Rows are points. Each copy is the shape, with its points in the same order, turned, moved and blurred by noise. Say if it was mirrored as well.
(in the rows, 128 means zero)

Shape, 8 rows:
[[181 152]
 [144  73]
 [ 72 118]
 [119  73]
 [ 97  93]
 [185 150]
 [ 94 118]
 [139  79]]
Copy 1, 8 rows:
[[120 189]
 [ 85 115]
 [161  83]
 [ 94  98]
 [140  85]
 [125 201]
 [148  99]
 [ 86 102]]
Copy 1 is: mirrored
Copy 2, 8 rows:
[[198 167]
 [159  91]
 [ 90 139]
 [130  91]
 [112 111]
 [202 166]
 [111 136]
 [155  95]]
Copy 2 is: only turned
Copy 3 (8 x 2):
[[157  96]
 [ 72  85]
 [ 76 169]
 [ 60 106]
 [ 65 136]
 [159  91]
 [ 85 149]
 [ 73  92]]
Copy 3 is: only turned

Shape, 8 rows:
[[ 64 181  75]
 [105 151 114]
 [160 124  90]
 [115  80 171]
 [174 144 149]
 [111 126 145]
 [192  67 111]
 [176  76 116]]
Copy 1, 8 rows:
[[206  86 110]
 [155 122 127]
 [160 180 146]
 [ 74 150  98]
 [108 157 180]
 [115 126 119]
 [112 231 133]
 [111 215 127]]
Copy 1 is: mirrored
Copy 2:
[[ 59 178 200]
 [106 156 144]
 [123  96 157]
 [ 94 122  73]
 [154 134 113]
 [ 99 144 110]
 [136  44 122]
 [128  59 119]]
Copy 2 is: mirrored
Copy 3, 8 rows:
[[ 67 211  74]
 [110 169 101]
 [139 183 157]
 [118  86 134]
 [178 155 121]
 [116 135 109]
 [142 146 203]
 [143 146 190]]
Copy 3 is: mirrored
Copy 4:
[[ 73 137  33]
 [ 95 120  91]
 [161 117  98]
 [102 142 176]
 [134  71 138]
 [ 94 123 130]
 [195 131 154]
 [179 130 150]]
Copy 4 is: mirrored

Shape (9 x 4):
[[142 139 104 146]
 [164 184 173  68]
 [148  93 126 103]
 [120 142 107  88]
 [ 54 164 198 195]
 [116 155  92  98]
 [136 134 136 166]
 [184 108 184 112]
 [112 114 127 161]]
Copy 1 (9 x 4):
[[160 103 102 148]
 [194 200 159 142]
 [133 130 133 196]
 [142 161  94 163]
 [ 93 113 154  37]
 [149 152  76 155]
 [147  95 128 128]
 [161 132 192 177]
 [113  96 120 136]]
Copy 1 is: mirrored
Copy 2, 9 rows:
[[146 110 123 127]
 [ 97 143 221 145]
 [ 87 108 112 108]
 [116 154 122  92]
 [115 180  98 249]
 [137 160 129  99]
 [128 106 106 169]
 [ 66  79 162 149]
 [119 120  85 155]]
Copy 2 is: only turned

Shape (11 x 6):
[[110 111 126 178 179  93]
 [168 193 127  73 137  98]
 [153 144 126 184  67 112]
 [ 82 175 112 121  78 124]
 [ 92  69  90  81 171 140]
 [105 145 186  90  98 160]
 [170 124 200 166 180 130]
 [137 101  92  95 150  72]
 [122 152 104 155 146 191]
 [ 73 100 142  87 166 122]
 [ 89 121 198 125 147  92]]
Copy 1:
[[114 166 172 171 182 109]
 [147 121 140  46 105  75]
 [144 165  70 148 105 105]
 [181 144 139 130  61 139]
 [ 65  79 194 136 128 145]
 [189  56 127 136 108 131]
 [154 118 109 137 223  83]
 [ 77 130 178 113 117  80]
 [141 131 117 113 145 187]
 [119  82 209 141 143 125]
 [179 108 180 170 152  76]]
Copy 1 is: only turned
Copy 2:
[[185 108 126 176 118 136]
 [105 179  86 148 184  72]
 [124 135  82  87 135 177]
 [ 68 104 108 142 185 160]
 [ 94 109 173 189  89  88]
 [ 85  92 143 102 199  94]
 [220 134 150  96 168  95]
 [113 129  94 175  89  79]
 [108 155 184 137 154 160]
 [112  79 159 182 137  80]
 [155  62 126 140 168  87]]
Copy 2 is: mirrored
Copy 3, 11 rows:
[[133  61  86 141  96  85]
 [118 118 112 100 221 123]
 [118 161  95 199 133 114]
 [ 66 158 141 124 128 119]
 [156  75 133  67  85 169]
 [136 139 203 129 152 111]
 [199  79 124 165 155  55]
 [127  65  90 115 141 170]
 [159 162 107  95 103  81]
 [130  63 166  91 107 128]
 [120  55 175 154 137  91]]
Copy 3 is: mirrored
Copy 4:
[[125 191  63 108 173 105]
 [185 120  62 134  69 161]
 [126 174 148 183 133 163]
 [ 80 126 115 150  77 130]
 [104  69  59  85 174 118]
 [160  94 145 129  97  78]
 [222 183 109  95 168  94]
 [135 114  31 136 161 146]
 [119 155 138  55 124 147]
 [121  88  56 103 142  69]
 [162 142  77 142 133  45]]
Copy 4 is: only turned

Shape, 12 rows:
[[177 131 157  79 125 125 122 105]
 [159 107  92  71  84 133 165 150]
 [117 140 170  79 140  91 122 109]
 [123 139  67 199 111 112  77 151]
 [ 99 113 133 117  97 107 133 107]
 [111 123 138  92 111 155  83 163]
 [218 107 174 148 130 139 222 165]
 [124 109 138  92 125 140  71 155]
 [ 85 109  80 116 110 119 139 119]
 [114 231 105 104 188 157 115 110]
 [140 115 145 132 200 117 169 108]
 [137 123 128  65 161 113 174 183]]
Copy 1, 12 rows:
[[ 87 160 148  95 142 117 125  81]
 [110  74 142 109  97 107 142  86]
 [ 85 186 147 123 116  77 110 116]
 [178 142  29 153 122 135 116 127]
 [111 146 137 167 107 110 128 128]
 [164 148 141  95 125  95 140 143]
 [ 63 101 142  71  92 205  52  99]
 [170 157 144  99 138  91 122 124]
 [126 103 110 172 118  86 125 135]
 [ 64 161  48  73 169  60 133 172]
 [ 66 138 123 124 152 112  39 127]
 [ 94 102 141  74  87  68  70 118]]
Copy 1 is: mirrored
Copy 2:
[[103  91 133 106  77 153 142 138]
 [147 135 108 149  68  93 156 173]
 [ 75 124 174 121 108 162 138 161]
 [145 139  84 134 199 109  59 131]
 [109 133 138 147 148 133 158 163]
 [132 137 108 138 120 184 116 189]
 [209 105 179 136  47 118 142  69]
 [132 121 112 111 132 179 118 194]
 [117 169 113 137 153  99 163 166]
 [ 59 219 113  82  91 174  82 112]
 [131 150 187  65 122 132 146 106]
 [146 161 181 112  63 115 124 184]]
Copy 2 is: only turned
Copy 3, 12 rows:
[[175 129 169 130 159 109 159 103]
 [138 106 104 107 119  77 164  68]
 [122 143 178 168 171 126 170  99]
 [103 182 100 130 100 132  42 121]
 [101 159 155 134 118 134 154  85]
 [ 88 104 167 115 152  95 109 112]
 [196  92  95 139  80 119 205 175]
 [110 100 175 124 148 107 101 104]
 [ 83 145 109 121 124 138 135  60]
 [115 175 100 123 249 135 126 141]
 [151 121 114 169 155 189 167 127]
 [123  76  98 172 161  99 175 103]]
Copy 3 is: only turned

Shape:
[[155 185 132  87  94 136  68 136 133]
 [ 95  88 162 190  97 164  75  29 132]
 [155  72 171 162 109 161 153  77 155]
 [128 148 103  98 178 169 187 143  56]
 [158 185 101 145 155 129  68 134 142]
 [183 131 143 118 134  91 163 111  43]
 [ 97  61 129 181  95 186 120 115 149]
 [105  68 136 169 130 184 130  93 162]
 [105 137 151 139 143 101 154 159  84]
 [ 79  52 115 131 129 132 132  65 165]
 [ 98 135 116 127  95 127 173  94  88]
 [158 190 130 130 142 105 226 115  89]
 [117 174 178  92 169 119 193 130  60]
 [133 124 139 151 131 124 189 117  78]]
Copy 1 (14 x 9):
[[169 152  98 177 104  64 128 160 150]
 [ 74 196 176  70  76 120  80 121 143]
 [105 186 160  79 124 155 162 124 164]
 [121  98  56 118 159 163 168 161  55]
 [127 175  69 203 133 116  93 128 149]
 [136 152 138 168 162 124 199 123  58]
 [ 59 152 163  81 123 158 111 168 181]
 [ 85 150 140  62 122 187 107 143 173]
 [108  98 121 136 196 111 134 135 100]
 [106 104 161  79  85 185 100  99 154]
 [ 78 104 125 116 109 117 155 123  93]
 [ 79 113  82 161 184 112 217  87  90]
 [147 118  76 109 202  93 176  98  64]
 [ 75 120 131 118 167 153 177 112  85]]
Copy 1 is: only turned
Copy 2:
[[104  93 124 137  62 166 144 169 147]
 [119 104 115 179 130 141  67   8 146]
 [162 141 138 128 146 134 150  34 153]
 [101 161 179  21 117 130 120 131  83]
 [115 131  77 129  79 129 103 166  99]
 [146 188 176  70  47  88 129 108 157]
 [150 121 164 165 183 133 117  67  97]
 [155 121 128 142 190 135 111  56 112]
 [ 90 174 170 102 123  84 145 128 124]
 [129  82 122 109 192  95  88  65 156]
 [106  91 180  80 113  92 142  86 122]
 [ 94 156 139  37  53  81 199  93 106]
 [ 47 199 176  42  93 115 159 107 139]
 [121 159 171  82  99  88 147  78 107]]
Copy 2 is: only turned

Shape:
[[146 122 125 156 137 135 108 111  97 118 131]
 [ 87 137 117 127 120 140 103 147 109 101 123]
 [126 123 119 131 137  88 103 147 111  74 143]
 [137 105 133 146 149 135 137 136 157 150 137]
 [131 139 138 147 120 139 112 146 139 163 152]
 [125 111 113 158 119 120 113 132 134 130 103]
 [132 114 125 121 125 139 120 144 133 101 117]
 [101 179 117 154 135 124 126 133 176 146 151]
 [123 113 143 121 119 103 197 151  91 149 122]
 [120 103 154 127 131 117 118 140 107 158 149]
 [125 106 115  98 132 128 110  89 135 150 140]
 [147 176 112  95 121 121 111 148 138 134 150]
 [137 114 183 113 120 132 249  87 111 150 137]
 [144 141 223 149 115 116 108 149 100 158 123]
 [140 115 126 146 126 133 124 140  98  73 150]
 [137 143 145 143 192 140 125 116 107 108 138]]
Copy 1, 16 rows:
[[149 126 136 123 113 150 117 121 105 131 118]
 [133 125 137 136 157  95 100 111 115 137 138]
 [146 114 159 107 178 119 104 146 118 115  94]
 [126 111  94 127 105 122 141 157 125 102 130]
 [123 104 126 140 100 102 124 122 128  91 136]
 [133 117 104 134 136 125 132 110 107 125  96]
 [123 133 122 128 136 111 116 145 123 143 104]
 [141 129  95 132 134  86 139 107 158  65 148]
 [ 59 113 135  70 122 114 148 133  94 122 127]
 [107  72 136 122 114 124 114 134 119 114 136]
 [136  90  92 102 112 129 100 125 147 145 123]
 [145 125 144 101 119  72 119 120 168 115 114]
 [ 17 143 103  63  95 167 145 146 132 118 164]
 [ 84  96 191 160  97 152 159 117 143 115 127]
 [132 148 154 123 150 134  91 151  99 119 113]
 [163 139 147 112 122 144 141 157 128 126 165]]
Copy 1 is: only turned
Copy 2, 16 rows:
[[122 135 149 152 106 128  91 132 129 102 134]
 [134 137  98 108 131 126  79 151 155 123 119]
 [123 115 102 130 104 138  49 116 141 142 147]
 [136  84 128 127 112 129 142 129 118 105 147]
 [130 139 105 131 124 131 143 136 104 109 148]
 [140  99 113 156 115 123 104 129 126 107 101]
 [138 109 121 120 112 121 104 119 156 129 125]
 [ 93 114  79 144 166 144 145 144 121 116 143]
 [ 89 109 130  77  81 121 118 121  80 128  90]
 [146 120 126 106 110 135 111 142  88 122 141]
 [145 104 159 140 129 163 122 155 123 151 125]
 [110 142  89 140 124 134 136 130 131 178 145]
 [ 66 104 195  51 111 154 156  87  86 116  95]
 [144 163 134 104 135  86 110  90  59 111 153]
 [121 130 121 114  82 145  73 113 152 116 145]
 [ 88 116 155 127 129 112  86 140 138 111 175]]
Copy 2 is: mirrored
Copy 3:
[[129 162 113 106 117 145  99 123 121 139 129]
 [119 146 173 135  93 150 106 160 106 127 118]
 [111 170 128 161 118 111  89 150  95 119 121]
 [107 104 101 125 119 132 139 120 142 124 125]
 [130 105 125 116  98 117 122 145 146 163 119]
 [133 140 118 148  86 153 115 122 135 126 115]
 [133 132 134 138 121 144 126 133 100 120 125]
 [115 122 133 116  97 110 131 176 176 121  81]
 [139 149 166 155 132 104 153  87 157 143 166]
 [113 122 124 122  93 110 119 123 131 149 166]
 [105 152 105 112  94 138 161 154 117 141 153]
 [127 144 141 116 106  89 148 168 103 163  93]
 [163 145 148 104 176 105 186  98 185 109 202]
 [169 108 134  87  83  74  83 103 132 139 158]
 [132 155 139 146 148 139  87 137 101 138 135]
 [ 91 154 132  83 136 120 103 116 120 106 118]]
Copy 3 is: only turned

Shape (16 x 12):
[[ 96 173  86 103 122 169  97  69  81  96  91 109]
 [137 120 125 154  84 173 117 121 188 132 155  82]
 [120 104 150 154 106 118 175 127 136 150 122 148]
 [ 94  89 129 139  89 137  85 168 141  96 136 116]
 [121 180 149 228 156  87 147 180 136 193 145 179]
 [117 109 146 138  66 169 111 114 100 102  87  29]
 [ 91 175 166 170 187 120 196 198 141 172 176 153]
 [155 170 128  70 161 115  98  90 111 131  86 106]
 [147  63 123 120 107 167  90 104  76 116 124  95]
 [109 135 106  54  65 155  89 113  87 143 101  82]
 [139 174  56 133 198 114 151 204  92 146 105 121]
 [109 106  75 102  92 173 120  98 120 138  81  90]
 [ 89 109 146 134 151 118 117 116 148 138  75 114]
 [128 112 167 162 148 105 178 144 139  92 131 173]
 [142 114 155 127 100 191 115 156 128 114  75 142]
 [148 199  92 117 164  57 166 162  95 116  86 157]]
Copy 1, 16 rows:
[[168 102 145 177 156 121 103 174  88 115 125 219]
 [135 113 198  62 115 114 130 169 103 183  93 122]
 [149  93 103 107  71 136 104 117 135 152 113 112]
 [134 140 183 132 133 124  82 109 112 130  64 108]
 [221  98 115 128  76  90 170 109 174  95 138  43]
 [181 115 158 100 126 143  43 210  48 166  83 146]
 [222  74  93 113 114 129 171  86 199 139  76  71]
 [183 169  94 162 158 131 132 178 135 162 126 189]
 [112 138 148 165  99 155  90 179  97 143  62 158]
 [124 134 145 141 165 105  57 205 121 131  81 187]
 [214 108 141 174 142 180 126 155 213 100 140 113]
 [130  92 162 150 132 128  67 193 124 174 112 175]
 [179 134 132 155 107 103  86 129 124 199 119 119]
 [178 127 111 126  83 170 116  54 135 150 112 130]
 [182 137 155 109  62 125  71 150 150 137  73 175]
 [208 138  91 137 146 175 119 123 189  95 202 139]]
Copy 1 is: mirrored
Copy 2:
[[ 66 120 123 121 184  68 218 129  66 117 142 143]
 [118 177 151 144 150 128  96 164  76  82 153 128]
 [158 138 151  71 130 153 141 133 115 144 174 130]
 [ 80 154 113 131 122 104 120 199 122 148 165 122]
 [249 170 134 133 103 138 165 119 162 162 124 141]
 [ 64 135 141 156 160  90 131 132  59 129 224  89]
 [195 177 153 102  72 134 159  88 165 149  83  92]
 [ 79 141  90 126 174 120 198  76 119 106 157 174]
 [ 68  82 106 143 158 152 130 152  77 144 170 130]
 [ 60 147  64 106 167 105 170 134  37 129 178 122]
 [147 129  97 128 129  65 129  55 125 188  78 176]
 [ 82 131 116  93 206 100 135 141  56 139 165 138]
 [112 155 135 103 189 122 152 120 161 145 174 123]
 [129 141 179  84  90 150 149 132 171 157 154 153]
 [ 72 171 154 135 146 151 155 136  84 189 159 144]
 [144 136 107  89  99  71 193  56 146 164 133 212]]
Copy 2 is: mirrored
